Rows are points. A path goes straight from each point to the next, and from the last back to the first. The post is the endless flat space through its rows: a point in 2 columns, a line in 3, a plane in 4, and so on, so that a path can go around it. How many times does the path go around the post? Going back the other way cancels.

Post:
[[-15  19 -39]
 [ 26 -42  -2]]
Path (14 x 3):
[[ 20  10 -68]
 [-14 -16 -41]
 [ 14 -85  11]
 [-13  -6  -6]
 [  0 -48  26]
 [ 39 -17  21]
 [  8  58 -60]
 [ 43 -61 -10]
 [  0 -38 -24]
 [-75 -13 -32]
 [-35 -27 -28]
 [-60  24  -9]
 [-16  37   7]
 [ 29  -8 -19]]
Times around: 2

Post (8 x 9):
[[ 36   7 -34 -11 -13  -8 -14  15  -4]
 [ 34  -9 -28  23 -17 -16  62   2  12]
 [ 28 -42  48  26   0  23  44  38 -13]
 [  1  -2 -14   4 -30 -12  19   8  52]
 [-14  -3 -15 -59   4 -69 -33  36 -23]
 [ 38 -29  57   5 -34 -12  26  -2  -1]
 [-58 -35  -4 -70 -23  30  -1 -60  45]
 [-16  72 -19  55  22   7  34 -16   5]]
Path:
[[ 11 -28  32 -64 -15  10  30  50 -16]
 [-13 -31  18 -31 -45  16  30  -4 -14]
 [  4 -15   1  18 -17 -29  38  34  -2]
 [ -6 -67 -47  -7  -1 -34  29  58  37]
 [  9  45  13  -7  18  30 -52 -47  15]
 [  9  37  40 -14 -17 -32 -23 -42  18]
 [ 32  24  13 -28 -32 -18  35  19  17]
 [ 33  49 -14 -23 -36  15 -13  15 -50]
 [ -3 -19 -35  95 -26  37  43  18  32]
 [-13  55 -48  68   5 -10 -39  25  55]
 [ 42  37   0   6   2 -57  -1 -14  59]
 [ 21  32   0 -21 -32  13   4   7  35]
 [-10  14  11  -6 -16 -38  37  10 -57]
 [-34   8 -22  22  31  47 -11  24 -39]
 [ 34  -1   1   0 -37 -13 -22 -53  25]
 [  1 -35   7 -20  25   9 -24  -4 -13]
 [  6  -6  13  -5  20  59  -3  -9  10]]
Times around: 3

Post, 17 rows:
[[-46 -32   4  17 -12  19  20 -10 -26  24  -3  32  11  27 -16  18  -2  -9]
 [  9 -11  -2  -3  26  -3  44 -28  -8 -41  14 -32  -3  60   8   4   4   1]
 [ -7   8  -5  30   1 -76  69  38  14  57  -7 -27  12 -12 -64  18   2  20]
 [ 16 -10  18 -29 -11 -45  85   1   9  30 -49 -12 -22 -22  23  35  17 -16]
 [-40 -12 -17   9 -46 -49  65  24  42  51  11 -41 -40  30 -75  13 -21   0]
 [ 28  -9  24  95   4 -38  13 -44  30   8 -89 -23  20 -30 -37 -15  12  12]
 [ 39  -4  39  -6   0 -20  30 -71   7  53  -2  54   0  -7   2 -12 -57  -3]
 [-18  -8  -1 -14  26 -29 -37   8 -35 -14 -43 -11 -13  13 -38 -79   7  15]
 [ 31  -9 -22 -23  32  -7   4  15 -54 -44  27   1 -35  19  -2 -50 -34 -36]
 [  7 -49 -25 -32  13  14  10 -45 -22 -27 -33 -13  68  21   2   7  -4 -66]
 [-12 -21  11   4  20 -50 -32  36 -14  -2 -20 -30 -29 -57 -50 -13 -31  35]
 [  2 -13 -34 -18  39 -53  20 -21  35 -52  24 -13 -27  13  35 -26  26 -41]
 [ 10   5 -35  24 -26 -25  44  20  37 -12 -41 -16   0   1  17  13  12  42]
 [ 17  52  19  12   1  -4  25  23  60  36  -1  -3  -6  33  54 -25  19 -21]
 [  9 -45 -35  26 -28 -16 -21 -17   1  20 -30 -44   9   1  15 -16  25  14]
 [-29 -25 -40  24  13 -13  46 -17  19  57 -28 -11  15  29  -7  34 -38 -13]
 [ 31 -12   5  25  -1 -58   5   0  -6  -9   1  27 -19  42  22  54 -35   7]]
Path (16 x 18):
[[-30 -25  39  -5  15 -13  -8  30 -26   0  13 -15 -46  21   3  -2 -23  35]
 [ 32 -40  11 -20 -49  13  40 -26  10  22 -64  23  -9  -2  -8 -31 -11  18]
 [ 23 -16   1   7  -7  -7  22  -4  -3   3 -36  21 -19  23 -27  -4 -44 -28]
 [ 46  38 -17   7 -17 -23  -1  39  13  -6 -40 -40  24  19   5  39  15  13]
 [ -9 -16 -26  30   0 -40  75 -39 -22 -50 -29 -10 -43  64  17  21  38 -64]
 [-14  -4  26  -2   9 -38  60 -42 -10   8   8   7  -5  -7 -25 -31  -9 -28]
 [ -7 -26  46  55   2 -62  34  10 -24  58 -29 -46 -21  11 -23  36  -4   1]
 [ 25  22 -46  38  -4 -85  13   5   0 -21 -24   8  18  24 -27  24 -74  58]
 [ -4  35 -28 -23  31 -64  35  15  -4  -7 -19  30 -33  29   4  -4 -16   1]
 [-20 -16   7   5  12   1 -12  -8   9   7 -70 -16  13  39 -10   6  18  30]
 [ 32  -9   2 -14  36 -23  12  16  18 -44  -5 -21 -53  -9  41 -48  31  -8]
 [-10 -44   0  23  21 -46  67 -27  18   0 -14  50 -19  18 -21 -37  -8 -89]
 [ 41 -21 -32  14 -25 -28  13  16  15 -17 -19  18  11  13   4  16  14  40]
 [  8 -37 -61  -9  -6 -16  61 -36   8  -6 -40 -29  -5  20 -38  17 -34 -12]
 [ 23  36  -3   4  20 -26 -12  38  -9 -13   0 -57 -35  17  -5 -32  -4   1]
 [ -1 -24  10  -4   8 -48   8 -39 -45   0 -22  22  38  22   7   5 -13 -28]]
Times around: 1

Post (17 x 18):
[[  1 -15   4 -18  30  22 -33  -7  -7  13  -4 -14 -11 -19  25  -4  18   1]
 [ 36  35  -5  -5  48  -4   3 -12  24   7 -28  13  14   4  16  -5   9  11]
 [ -9   2 -41  11 -50  23   6  -3 -21  42  39  20  12 -20  -8   0  -5 -28]
 [-32  15  -5  31 -39  19  12  14 -16  -3  34  17   5 -26  11  10  -7 -38]
 [ 17 -14 -27   8  49   0  -1   1  13   5  -5   4 -25   5   9  13  13   6]
 [-15  -9  -2 -18  47 -13   9   0  -9  12  -5 -16   5  -5 -14 -29   5   1]
 [ -9   5 -20   4 -11   3 -26  31 -38   5   7  37  -9 -27 -16   1   5  -9]
 [  2   4 -12  -3  37 -13 -31 -37  43  25 -10  -1  -5 -25  25 -17   2  46]
 [  9  -5 -11  10  24 -20  11 -20 -26  14  -3   1 -22 -26  28 -24  -8 -16]
 [-12  -3  47  17 -36 -22  37 -26  24  29 -69  10   3  -2 -21  25   7  26]
 [ 11   8  -4 -33  55  -1  -4  25   9  23  -5   7 -27 -32  25  -3 -13  11]
 [ 23   7 -27  -9   3 -33 -13 -32  31  16  -9 -33  14  20  33   4   3  48]
 [ -5   0  59  47 -38 -17  13 -15  -1  40 -16  -9  17  10 -32  -3 -14  31]
 [ 12 -22   6  14  48   6  -6  16  17  17 -47   1   7 -27  27   1 -22  13]
 [ 46 -11   5  -4  -4 -16 -25 -39  40  -9  -4 -12  12   9  -3 -10 -27  26]
 [ 36 -25 -11 -15  24 -36  -8 -39  19   7  13  -1  34   6  26  23  17  48]
 [-13  -1   8  30 -60 -21  11  23  11  32  18  30  19  11   7  -4  19 -29]]
Path (21 x 18):
[[ -4  15  -9 -13  11 -33  14  25  10  -9  12 -17   3   7  11 -42   7   8]
 [ 27   5 -40 -21  52   5 -16  15  36  -9   3  43   3  28  46  11  24  -7]
 [ 12  16  19 -13  23 -53   0 -30  13  26 -20 -19  -8  17   0 -21 -37  20]
 [-20   2  -2   7   6 -17   8 -29  10  31   0   1   3  22 -26   2 -15   5]
 [-20 -26 -10  -8  21  -3  -5  43 -22   2   6  23  18  10   4   0  34   6]
 [  5  41 -20 -42  44  29   1  -4 -21  24  21   5  10 -29  23  -9  18  19]
 [ 39  -8 -30   0  31 -34 -22 -32   6 -26   4  21 -27  -6  36  40   5  49]
 [ -2  12  -6 -27  -6  19  13  -4 -17   3 -17   6   1 -28 -11 -24   1  14]
 [ 29  -3 -22 -34  38 -19   1  35 -38  36  12 -51  27   1   0 -40  17  -6]
 [ -7  23 -17 -37   3 -17 -35 -18  11  95  -3 -22   7 -35   3 -16 -13  65]
 [  5   6  37  84 -27  17 -34 -19  21  21 -39  19  37 -20  17  53 -19  37]
 [-17  24   5  18   8 -32  17  10 -48  30 -23 -10  -4  -4  19  -9  35  -7]
 [-33 -13 -19 -14  18   4  -4  -3 -38  28  14 -31  24 -11 -32 -46  33   8]
 [ 52 -16  19  10  10  -9  16 -12  29  33 -38   2   4  -4  19  38  13  -4]
 [  9 -45  71 -20  27 -20  30 -23   8  45 -76 -21   2  -7   2  22  -2   7]
 [-27   2  -5   5  32 -33   8 -26   4  65 -25 -17 -41 -56  25 -33  24  10]
 [-18  -6  32 -15  -2  14 -71  -8  26  18  47  -4  19 -34  27 -23  26  33]
 [ 24 -14 -27 -13  26  -2   9 -31  -1  29  20 -33 -27  26  37 -17  38  -9]
 [ 19   0  23  39  10  -5  -2 -27  10 -15 -33 -36  12  -8 -13 -19 -16  19]
 [ 14 -23   1   1 -40 -12 -22   1  44  54  -7 -25   9  -3  13  33 -14   9]
 [ 57 -16 -16  -5 -37 -44 -42 -18  10 -27   3   0   3  -1 -38 -32 -22   8]]
Times around: 0

Post:
[[-25  45   5  24  17 -41  21  47 -16  41  -5 -11  19   2  29 -26   7  -4]
 [ 27  11   0  -2   9  22   4  -7  10   4 -19 -15  37  37 -41  22  25   7]
 [ -5  21  27   5 -21   3  23  -4 -13  36  32  -9   7  48 -19  27  24   6]
 [-13  43 -12  29  -1 -40 -15  39 -22  22  23   4 -24 -14  32 -22  30   2]
 [ 19   1  27 -42  -8  32 -16  -6   6   5   9 -16 -27 -46  16   9 -48 -10]
 [-15  30  14  10  14 -18  -9  24   7  15  27  34   0 -33  46 -32 -29  28]
 [ -2 -24   7 -16  -3  13 -28 -31 -10  -4  10 -29   0 -25  -9  -1 -66  -7]
 [ 12 -23  21 -22  -6   8 -15 -22  11   6  44  22   3 -37   3  22 -29 -47]
 [-20   1   6  25   4 -17  11  31   3  47 -11  -5 -13  52 -26   7  25  11]
 [-19  24  27  30  14  26   8  41  -5  14  20  -5  16  24 -27 -23  15  -3]
 [ -9 -11  66 -27  -8  26  -2 -11  -1 -33 -10  -2  19  25 -39  16   8  -9]
 [  3 -33  19 -13  14   3 -11 -15   3  10  32 -14  -4 -47  42 -12 -11  -5]
 [-15  43  17  29  30 -43   0  29  16  25  69 -24 -17  -6  39  27   2   8]
 [-12 -19  -7   4 -32  17  -2 -30  11   8  19  -9 -10 -75  10  37 -30  -7]
 [-42  -3 -11 -24 -12  23 -18  -5  20  24   1 -14  30  26 -33  32  26 -11]
 [-33   0  -4 -22  17  19  35 -17 -10  10 -16   0   6  33 -54   1  14  -6]
 [  3 -34 -11  -7 -16  36   2 -12 -14  -8   4  -8  -6  10  11  43 -32 -27]]
Path (22 x 18):
[[-29  41  37 -17   5  10 -30  41  59  14  13  11  26 -42  25 -50 -57  14]
 [  1  -3  95  19 -12  -3  33  11  -7   1 -75  10  30   1 -16 -19 -37  -3]
 [-33 -12  57 -10   6  -5 -15 -30   4 -23  27  33   1 -16  -2  25   7  26]
 [-63  24  33 -50 -24  11 -33 -33  30  69  49  -6   5 -36  -3  52  -2 -33]
 [ 45   6  -7  28   1   2  17   4 -19  20   3  -7  -2  25   1   1 -41 -24]
 [-10  21  36 -26  18 -15 -14  15   9  -2  35   2   8   5  37 -32  21  16]
 [-83 -31 -43  29 -56  -2 -16   8 -49  16 -51  -2 -24 -16  30 -18 -10 -22]
 [ -7   3  19 -46  30  19 -18  19  17 -17 -40 -23 -46  20 -15  -6  -4   1]
 [ -6 -53  45 -13  17  27  16 -41 -10   6  36 -19  -3  28 -18  31 -33 -41]
 [ 47 -30  87 -10  12  25  -7 -28 -14 -45  95  39   1  12  13  42  -5 -13]
 [ 21  -4   4 -17 -12   5   1 -48 -64 -13 -13 -51 -22  30  -7  78 -37 -17]
 [-18 -19 -44  15 -39  16 -26 -51 -17  54  13  18  13  13   2  47 -13 -14]
 [-14  55  18 -11  13 -11   6  29 -23  -6 -36   6  64 -25 -34 -42  23  12]
 [-20 -11   6 -17 -25  -8   1  23   0  -6  -1  15 -10  47 -18   9  28  21]
 [ -5   6  28  20  -8   0   5 -24  42  25  59 -54   5   4  -5  38  36  18]
 [  2  17  16  44  13  12 -19  26  41  41  63  -3  30 -21   5  47  -2 -39]
 [-11   0  79  -4  30  -7  -2  31 -11 -34  39  22   6  31  -6   5  33   7]
 [ 19   4  34 -77  59   2  18 -37   6  38  36  14 -19 -18  15 -10 -35  48]
 [-39   2  25 -11   8  10  15   2   9  39  19  -6   4  28 -10  56  25 -29]
 [ -3   9  85 -33  25   3  27   0   2  17  50  29  41 -16 -22  40  42 -76]
 [  6  15 -27  -5 -37 -10 -65  14  10  11  35 -18 -25 -43   1  40  26  -6]
 [ 26  62  41   1 -23   2 -46  39  35  -1  75   2   8  -1  10  21  -6  11]]
Times around: 2

Post (17 x 18):
[[ 45  49  23 -12  54  31  -8  17   4  -9   4   5  10  28 -33  19  42  20]
 [-17   3   7  11 -24 -31   5  26  28 -24  14  -8   8   1   6  -8  -8   8]
 [ 21   8  -2 -19  34  -6  26 -18  26   0  19   4   8  -8 -22 -55 -24 -45]
 [ 11   0 -23 -34 -18 -27   6  15   9 -27  13  40 -12   7  20  13 -42  -1]
 [ 58  21  22  27  37  16  20  34   3  -2 -16  -3  18   1  -6  15  35  56]
 [ -5 -41  -3 -13   4   6  31  -8   1  -4   7  -1  15   7 -21  -2 -20 -13]
 [ 67  24  15 -30  23  20  -4  15  -3   1  -7 -38   3  10 -29   0  38  34]
 [  7   0 -40   6 -21 -26   7   2  16  12   2  15  12   3   6  10  -4   0]
 [  3 -24  -2 -37  61 -15  18 -33 -14 -13 -19  11  -4  13  -3 -10  -7 -42]
 [ 19 -31   6   1   5  20  16 -33  22 -16   4  -7 -24   9  -4  19  -5 -30]
 [ 13   0  -3 -16  -2  23  20 -14  -8 -11 -24  19 -26   1 -29  -9  -4  -5]
 [ 38  53  23 -18  56  13  15  29  23  15  14   0  18  33   2  -2  63  73]
 [ 11  -4 -12 -27  -6   8  25 -28 -11 -44  12   5  11  10  -3 -24   4 -10]
 [  4   4 -35   3   3  -6 -19  22  -5   6  35  16  -5  -4  24 -30 -12 -16]
 [ -2 -16  17 -38   2   2  10 -51   1 -18 -25  10  19 -16   7  -2 -29 -33]
 [-15   6 -11   8  -3 -35  18  21   2   5  46  40 -11 -27  14  26  10  -2]
 [ -4 -23 -49 -16  13  13   1 -17  12 -32  -7  -6   3 -23 -24  -1 -35 -13]]
Path (24 x 18):
[[ -1 -29  17  26 -23 -46  14 -19  18 -21   0 -23   1 -12   5   6  -3 -23]
 [-24   8  13   9  26   7  20 -13  18  32  13   1 -28 -22 -10  31  11  -2]
 [  9   2  -8  14 -17   8 -10 -25  24 -53 -33   2  12  16   7 -10 -56 -40]
 [-25 -50   6  35   2 -13  28  12  40 -38 -15  -2   4   1  31  35 -49  -2]
 [  6 -24 -35 -50   1  31 -40   6 -21 -16 -14  -8  11   9  12  -4  -9  -1]
 [ -8  14  41 -21 -11  -4  -2 -29  -1 -74   4  17  35  -1  39 -49   4   8]
 [ 31  30  44 -31  -9  -4  18 -10  18  -7 -28   9   7  28 -27  -1 -31  23]
 [  0   6 -15  -3  25 -17  17  -1  33   5  16  -7 -11  16  22  86  42  34]
 [ 15  -1  26 -18   2  33   5 -43  -4 -22   0 -12  -7  36  20  -4   7 -22]
 [-10  -5  25 -10 -12  17  63  15  12 -25   9 -42  28  -6  -5 -31  33  30]
 [ 34  -3 -20 -45  36  50 -47   9   5 -17  -8   1 -24 -11  23  -9 -19  -6]
 [  8 -27 -14 -10  35 -54  40 -14 -30   0  17  57  -3  15  31 -33   9 -17]
 [  8 -10   2   0  18 -23  20 -26   4  20  12  19  33  11  -8 -25  19 -23]
 [ -4   8  37 -10  54 -33  13 -10   4  -4  17   8  -5 -16  -5 -58 -25 -55]
 [ -1 -27 -16  36 -10  31  -5   7 -15  -7  -8 -24  -5 -12 -29 -16 -16 -26]
 [ 26 -23  19 -32  38  -9   0 -18  -7 -11 -41  18 -32  11  15  55   0 -45]
 [ 40   4  -8   8  -5  11   1  41  -7  25  15  -8 -12 -15 -14 -95   0  21]
 [ 43  22  12   0 -13  22  10 -23  12 -36  -6  41 -24 -13 -31  59 -17 -11]
 [ 49   1 -27   5  47  -8  21  14  33   6 -10   8  -4  -7 -29   5   7  64]
 [ -7 -58 -30  32   2   0 -14 -17  31 -30   2 -20   5  17   1  34  -9  -6]
 [ 55  27  37  13 -27  50   5 -36 -22   6  30  -4  -7  55  14  -6  59  19]
 [ 37  31  21 -14 -26  20 -20  16  -3 -23 -25 -14 -16 -12 -14   0 -35  -5]
 [ 73 -19  -8  15 -44  39  19  29   9 -28 -43 -47  23   6 -29  33  -5  30]
 [ 54   6 -24   1  62  77 -38  -6  29 -11 -11  32 -16 -33 -26  16 -30 -21]]
Times around: 4

Post (17 x 18):
[[ -6  12 -34  23  24  10  -6  -4  -4 -14 -35 -34  -1  11 -12   2  35 -16]
 [ 11 -16 -21  37   2  20 -49  29  19   4   0  -7  13  22 -17 -14  25  20]
 [-22   6   8  37  31  19 -29  -2   7  23  -7  35 -14  32  -9   7 -19 -10]
 [ 49   6  18  14   1 -17  38   5 -19  11 -34  31  -5   3 -16  -1  -4  28]
 [-47  29 -14  22 -17 -35  24  -3  25   3  -5  15  15  24 -21   9  14   0]
 [ 23 -10 -37   6  -2  29   1 -19  -3  22 -23  31   7  16  -6  -2 -41   7]
 [ -8 -17  -7  27   7  42   2  29  13  16  24  -9   5  -5 -13 -22 -17 -19]
 [-10  -3  22  -4 -55   4   9 -30 -35  13  -3   7  11 -15  59  27 -27   4]
 [-15 -42  27  32   7 -12 -29  -1  -6 -46  -7   9  44  13  -3  18  -2 -19]
 [ 44  10  -8 -31  14 -40  22 -41   6   6  -1  -9 -12   1 -20   2  36  -6]
 [-37 -23 -13  -6  56  47 -11  16 -32 -18  65 -74  44 -13  -9 -39  40   3]
 [-32  -9 -16 -22  -5  20  28  23   7  30  10  40  -5   4  20  35  -2  20]
 [  0  24  -3  -4 -27 -18  26  17   1 -19 -18  45  -1  35  -1 -20 -22   4]
 [ -8   8  40  21  -3   3  -6 -58  63 -15 -64  24  29  42   9  29  -5   7]
 [-47   3  16 -28   2 -24  14  -2   4  33 -17  -4 -16   3   0   6 -50   2]
 [ -1 -14   7  34  36 -25  10  -1  13  20 -36  40  -2  14  -4 -23 -10  -8]
 [-20   3   9 -16 -30   4   3 -35 -21 -22   9  41 -27 -34  20  -8 -39   2]]
Path:
[[ -9 -20   2  32  38  31  27  23  35  47  22  62 -21  23 -21 -14  -8 -18]
 [-34 -22  -7 -19  24   5 -67 -40  80   1  -4  22  13  41 -34 -40 -29 -22]
 [ 62 -20 -44  55  16  15 -29 -31  16  80   4   8  21 -22 -59   7   5 -29]
 [-26  17  32  22 -34 -37  42 -24  22 -57 -65   9  33   8  19  28 -29 -39]
 [-69  44 -12  16  15 -30   3  -4 -57  11 -18  38  -9 -21 -11 -27   1   6]
 [-47 -13  17  -3 -51  16  27  13  23  -7   0  -6 -19  -8 -11  -5 -15  -5]
 [  7 -48  -6  -6 -19 -20 -41 -30   6 -23  39  21 -34 -14  -1  60   8 -22]
 [-44 -25  37  19  36 -59  34  -6  -1  34 -19  23  18 -11  26  35 -19  -8]
 [-22  41 -21  -5 -32  16 -20 -12  26  53  47  26 -41 -43  -9  14  24  43]
 [-20  25  26  24   1  -9   9 -47   1  22 -11  13 -16  -7 -10 -19   4 -54]
 [-33   1 -43   5  -1 -49  15 -42 -45  12  -8 -17  -1  10 -13 -18   9   1]
 [-10 -10  13  -9  -7  13  -1  20 -14 -55  23  21  -6 -10  -7 -41 -30  26]
 [ 49  22 -12  30  -3  31  -1  47 -38 -21 -39  17 -53   7 -13  -3 -16  17]
 [-12 -31  37  11   8  -8  22 -46  12 -33 -61  14 -11  -2  31 -11 -20  -4]
 [  7 -40 -27  11  -4  24 -23  56 -32   5  35  18 -26   1 -32 -20 -22 -30]
 [  5  44  -5   1 -15 -47  49 -58 -33   2 -78 -11  38  -4  -4  12  16  11]
 [-51 -25  16   3 -58 -47   4 -26  11  -5 -42 -20  52   9 -18   0 -38 -25]
 [-25   5  18  41 -30  34  51  19 -26  45 -15 -11 -45 -16  40   4 -11 -33]
 [-19  36 -22 -12 -74  29  34  -6  21   1 -36 -24  14  17  28  11 -30  48]
 [ -9  10  34 -71   3  -7  74 -12 -24 -11 -15  14  34  -3  -2  19 -95  17]
 [-49  25  -6  10  -4  -1   8 -24  15  14 -18 -32  26  -9 -29 -18  -2 -38]
 [-86  23   5  19 -18  22  -3  29 -14  -4  -3 -23  -5  30 -25 -37 -31 -19]
 [-48  -7  20 -33  37  37  20  15   7  -4   7  -2   3  27 -11 -15 -31  22]
 [ -8 -15  -6  -8  60 -41  -1 -20 -17 -36 -49 -12  -9   6  16  18  27 -28]
 [-15   1  14  42  14   6 -41   9  62   6  -1  18  36  34 -13 -40 -49 -15]
 [-16 -10  91   9  -2 -37  41 -46  38   6 -26  13  35 -20 -15 -50 -47 -14]
 [  3  -4  40 -29  13   2  -8  33  -4  13  42 -13 -54 -18  10 -21  36   4]]
Times around: 3
